Every row gives one point. The ring and each string are closed loops that go straight from each point to the next, and from the last back to the first. Before rounding, they use only three directions, however many columns there are. How many times does the string pass through the ring? Passing back the other way cancels.

Ring (10 x 3)
16; 2; -24
21; 14; -23
20; 37; -13
7; 57; -1
-19; 72; 14
-31; 64; 21
-28; 39; 21
-17; 14; 16
-3; -7; 3
6; -12; -12
String (12 x 3)
-16; 59; 26
-7; 32; 20
-17; 13; 34
-25; 3; 11
-20; 15; -7
-14; 17; -14
6; -3; -32
33; 0; -35
35; 17; -12
35; 39; -5
5; 77; 5
-23; 95; 21
Times through: 0
String (16 x 3)
1; 69; 16
-27; 91; 23
-7; 53; 25
-1; 30; 9
-17; 41; 6
-42; 61; 13
-62; 81; 30
-32; 65; 29
0; 42; 20
-5; 44; 9
-15; 56; 2
-17; 74; -1
5; 79; -1
20; 57; 2
20; 36; 6
14; 44; 8
Times through: 2

Ring (9 x 4)
20; 28; -27; -25
8; 61; -11; -24
-6; 69; 10; -7
-26; 59; 16; 29
-34; 39; 7; 54
-26; -1; -6; 60
-7; -27; -11; 41
11; -33; -17; 13
21; -11; -25; -11
String (22 x 4)
1; -3; -13; 17
13; -49; 8; 12
5; -69; 3; 35
-19; -39; -23; 70
-27; 9; -30; 64
-14; 12; -7; 35
-9; -5; 18; 29
-45; 8; 3; 88
-19; -1; 22; 43
-7; 10; 8; 20
-31; 28; -17; 60
-42; 22; -24; 83
-42; -13; -13; 95
-6; -25; 15; 32
0; -9; 8; 17
3; -57; -2; 36
4; -51; -26; 36
3; -22; -31; 26
-1; 9; -14; 15
8; -8; 2; 4
10; -15; -1; 4
-2; 9; -21; 19
Times through: 1

Ring (6 x 6)
36; -14; 15; 1; 25; -30
19; -22; 10; -35; 36; -10
-27; -18; -6; -26; -3; 25
-37; -11; -9; 10; -42; 22
-19; -3; -4; 46; -50; 3
21; -5; 9; 36; -5; -23
String (31 x 6)
54; -28; 25; -34; 28; -51
67; -28; 28; -39; 50; -56
46; -22; 21; -15; 17; -46
24; -16; 12; -2; 8; -24
7; -9; 2; 4; 24; 2
13; -12; 7; 8; 4; -13
13; -4; 3; 21; 28; -2
28; 0; 8; 43; 20; -20
32; -2; 12; 51; -9; -35
30; -9; 15; 42; -34; -44
22; -11; 13; 35; -38; -39
-2; -9; 1; 14; -8; -1
-14; 0; -6; 32; 1; 17
-4; 5; -2; 68; -29; -3
12; 0; 7; 70; -51; -29
16; -8; 10; 42; -42; -33
5; -9; 5; 21; -17; -12
-2; -4; 0; 28; -2; 3
9; 0; 2; 43; 3; -6
3; -8; 2; 16; 1; -2
16; -12; 9; 13; -8; -20
40; -15; 18; 14; -4; -45
15; -13; 8; 6; 4; -15
8; -8; 2; 1; 37; 6
44; -16; 16; -17; 57; -26
44; -19; 17; -27; 57; -27
31; -18; 12; -29; 59; -13
52; -27; 22; -43; 52; -39
39; -25; 19; -29; 24; -37
11; -16; 7; -8; 9; -10
32; -23; 17; -19; 8; -34
Times through: 3
String (31 x 6)
0; -9; 1; 7; 9; 3
25; -10; 9; 2; 41; -11
43; -15; 16; -13; 55; -26
41; -17; 15; -25; 63; -21
19; -15; 6; -25; 57; 1
4; -14; 3; -11; 24; 4
10; -17; 7; -11; 6; -11
24; -28; 14; -43; 20; -23
9; -21; 8; -21; 3; -12
-6; -14; 0; -10; 8; 8
-21; -15; -7; -28; 27; 31
-40; -16; -14; -43; 33; 53
-40; -21; -11; -44; 5; 41
-29; -21; -5; -27; -22; 18
-9; -18; 2; -5; -27; -4
-15; -11; -3; 2; -9; 12
-41; -6; -14; 6; -8; 40
-58; -5; -18; 17; -44; 45
-54; -6; -14; 33; -77; 28
-21; -11; -2; 31; -71; -5
-10; -12; 3; 32; -67; -17
-23; -3; -3; 64; -95; -11
-19; 0; -3; 72; -85; -10
2; -7; 6; 47; -60; -25
3; -10; 5; 23; -27; -14
-4; -7; 0; 19; -8; 2
-5; 2; -3; 42; -1; 8
12; 3; 3; 53; -1; -10
35; -3; 13; 48; -5; -37
41; -12; 19; 27; -12; -49
19; -13; 10; 11; -5; -23
Times through: 3

Ring (9 x 8)
32; -70; 45; 16; 9; 13; 17; -10
41; -82; 34; 29; 8; 15; -3; -25
32; -71; -3; 30; 1; 13; -30; -28
-2; -27; -47; 6; -12; 3; -44; -8
-25; 2; -62; -14; -19; -4; -40; 10
-49; 32; -61; -40; -22; -11; -19; 35
-52; 36; -32; -53; -18; -10; 12; 50
-29; 8; 8; -42; -8; -3; 34; 43
1; -30; 36; -17; 2; 5; 36; 21
String (25 x 8)
53; -94; -9; 41; 3; 30; -41; -36
48; -95; 24; 56; 8; 4; -31; -54
21; -60; 17; 25; 2; 1; -12; -23
17; -51; 18; 4; 2; 12; 6; 0
32; -66; 51; -2; 9; 24; 36; 10
27; -63; 66; 0; 11; 14; 44; 7
15; -52; 56; 6; 8; -1; 31; -2
9; -41; 59; -10; 7; 4; 47; 15
3; -36; 31; -1; 2; -3; 18; 3
-1; -28; 10; -10; -3; 3; 10; 11
8; -37; 32; -19; 2; 15; 34; 24
38; -74; 74; 0; 14; 24; 51; 9
46; -91; 64; 35; 14; 10; 15; -29
32; -73; 32; 31; 6; 4; -6; -28
3; -34; -3; 0; -4; 4; -7; 1
33; -67; -3; 12; 1; 27; -15; -8
8; -37; -16; -1; -6; 13; -15; 3
4; -39; -10; 17; -5; -6; -27; -19
-2; -29; -20; 3; -8; 0; -22; -4
-9; -14; -46; -18; -13; 13; -24; 17
-12; -12; -70; -10; -18; 9; -48; 7
-8; -19; -81; 7; -19; 3; -69; -12
-4; -21; -60; -6; -15; 13; -43; 5
-1; -27; -28; -6; -9; 9; -20; 6
15; -46; -27; 8; -6; 16; -30; -6
Times through: 3

Ring (10 x 9)
-27; 2; -15; 4; 12; -16; 18; -12; 14
-27; -1; -3; 0; -7; -7; 14; -18; 22
-30; -4; 18; -3; -17; 1; 18; -28; 26
-7; -6; 17; 10; -29; 3; 5; -20; 17
26; -7; -2; 30; -37; 0; -16; 0; 2
41; -5; -16; 41; -29; -6; -22; 12; -10
15; 0; -9; 32; 4; -15; 1; 3; -12
-16; 3; 2; 18; 29; -20; 24; -10; -7
-45; 6; 5; 3; 46; -23; 42; -22; 3
-39; 5; -7; 3; 33; -21; 32; -17; 9
String (30 x 9)
24; -9; 16; 28; -42; 5; -12; -7; 3
-19; -3; 26; 10; -2; -4; 21; -24; 8
2; -2; -2; 20; -9; -8; 3; -6; 3
32; -3; -24; 36; -23; -9; -19; 12; -6
57; -3; -39; 50; -33; -10; -36; 26; -15
20; -2; -21; 31; -14; -11; -10; 7; -4
-4; 0; -1; 20; 6; -13; 11; -7; -2
25; 0; -26; 36; -6; -15; -11; 12; -11
19; 3; -26; 37; 17; -23; 0; 12; -19
-60; 8; 25; 1; 72; -28; 62; -31; -5
-95; 9; 45; -18; 87; -27; 86; -51; 7
-56; 5; 20; -3; 46; -20; 50; -31; 8
-10; 0; -6; 15; 3; -12; 11; -9; 5
-6; 3; -25; 19; 16; -21; 9; 1; -1
-20; 6; -29; 13; 29; -25; 17; -2; 2
-61; 7; -2; -8; 47; -24; 46; -26; 15
-66; 4; 13; -13; 39; -18; 49; -34; 20
-28; 1; 0; 5; 10; -13; 22; -17; 12
0; 0; -23; 17; -9; -12; -1; -1; 8
19; -2; -31; 27; -21; -10; -15; 9; 3
-15; -1; -3; 10; -3; -9; 12; -13; 11
12; -3; -25; 21; -27; -7; -13; 3; 10
-1; -4; -13; 11; -30; -2; -6; -7; 20
-48; -5; 30; -15; -18; 4; 27; -40; 37
-70; -4; 53; -23; 0; 4; 48; -54; 38
-67; -4; 55; -20; 2; 3; 48; -53; 34
-51; -3; 40; -10; 6; -2; 39; -41; 24
9; -3; -9; 22; -21; -6; -6; -3; 6
54; -8; -29; 41; -57; 1; -40; 18; -1
46; -9; -10; 38; -57; 4; -32; 9; 1
Times through: 4
String (26 x 9)
88; -10; -33; 61; -75; 4; -60; 32; -14
62; -8; -16; 51; -49; -1; -37; 19; -14
-21; -1; 21; 10; 7; -8; 24; -22; 5
23; -2; -19; 32; -16; -10; -12; 7; -4
50; -2; -37; 48; -24; -13; -29; 24; -16
26; 1; -17; 42; 10; -20; -3; 11; -22
-48; 4; 29; 3; 45; -19; 49; -31; 1
-84; 8; 48; -11; 82; -26; 81; -48; 2
-52; 8; 13; 4; 66; -29; 54; -25; -5
11; 3; -32; 30; 11; -22; -1; 10; -9
19; 2; -37; 31; -1; -18; -10; 13; -6
-47; 3; 16; -2; 29; -15; 39; -28; 12
-73; 6; 20; -14; 52; -20; 59; -38; 17
-58; 7; -11; -8; 44; -24; 42; -22; 16
6; 3; -52; 20; -3; -19; -10; 12; 7
-57; 3; 0; -12; 22; -15; 36; -28; 26
-61; 1; 16; -15; 18; -10; 41; -36; 28
-46; -1; 1; -13; -7; -5; 23; -28; 35
22; -4; -34; 23; -39; -4; -23; 8; 13
-8; -2; -4; 14; -7; -9; 7; -10; 9
-60; -3; 41; -16; 5; -1; 43; -45; 31
-59; -7; 52; -20; -15; 8; 38; -51; 39
-26; -8; 36; -3; -33; 9; 15; -35; 29
-55; -7; 64; -15; -12; 9; 41; -53; 32
-15; -2; 7; 11; -2; -8; 14; -16; 9
48; -5; -32; 41; -43; -5; -34; 19; -4
Times through: 0

Ring (6 x 11)
-31; 61; 19; 32; 20; 17; 15; -19; 14; 11; 18
-43; 37; 44; -6; 18; -6; -13; -30; 13; 34; 30
-45; 14; 47; -16; -1; -2; -8; -56; 8; 30; 39
-34; 6; 18; -10; -12; 10; 34; -75; 1; 5; 48
-24; 26; -12; 2; 5; 10; 63; -57; 0; -8; 46
-22; 50; -10; 25; 15; 18; 55; -35; 5; -8; 31
String (26 x 11)
-39; 32; 38; 6; 3; 9; 1; -44; 10; 21; 30
-38; 29; 25; -19; 20; -13; 10; -37; 7; 27; 42
-46; 15; 46; -30; 11; -16; -11; -47; 8; 38; 44
-50; 4; 65; -14; -18; 7; -23; -69; 9; 33; 37
-39; 20; 37; 2; -8; 13; 7; -59; 8; 16; 34
-43; 5; 50; 4; -27; 23; 0; -78; 7; 15; 34
-44; -8; 52; 2; -42; 30; 4; -95; 4; 10; 38
-36; 13; 27; 0; -13; 15; 22; -68; 4; 8; 40
-32; 27; 8; -15; 17; -7; 34; -45; 3; 13; 46
-29; 5; -1; -19; -5; 3; 55; -74; -3; -1; 56
-25; 3; -10; -5; -16; 18; 71; -85; -5; -15; 54
-29; 24; 7; 14; -9; 23; 45; -64; 3; -6; 38
-30; 31; 8; 4; 7; 8; 36; -48; 5; 5; 38
-22; 36; -19; -4; 21; -1; 65; -42; 0; -4; 47
-14; 47; -38; 13; 25; 8; 87; -37; -1; -18; 44
-19; 54; -16; 40; 8; 31; 65; -39; 5; -18; 26
-28; 45; 6; 23; 9; 19; 37; -39; 7; 0; 29
-27; 48; -1; 7; 25; 2; 40; -28; 6; 6; 35
-24; 67; -4; 31; 29; 13; 39; -14; 10; 1; 22
-28; 57; 4; 14; 30; 2; 30; -18; 10; 11; 29
-33; 40; 20; 14; 9; 12; 20; -39; 9; 11; 29
-35; 47; 27; 23; 9; 17; 10; -34; 12; 13; 22
-34; 38; 18; 2; 16; 2; 20; -36; 8; 15; 35
-38; 52; 28; -3; 35; -12; -1; -13; 13; 31; 30
-46; 51; 57; 10; 20; 0; -32; -17; 18; 40; 18
-46; 38; 56; 5; 10; 3; -25; -32; 15; 36; 23
Times through: 4
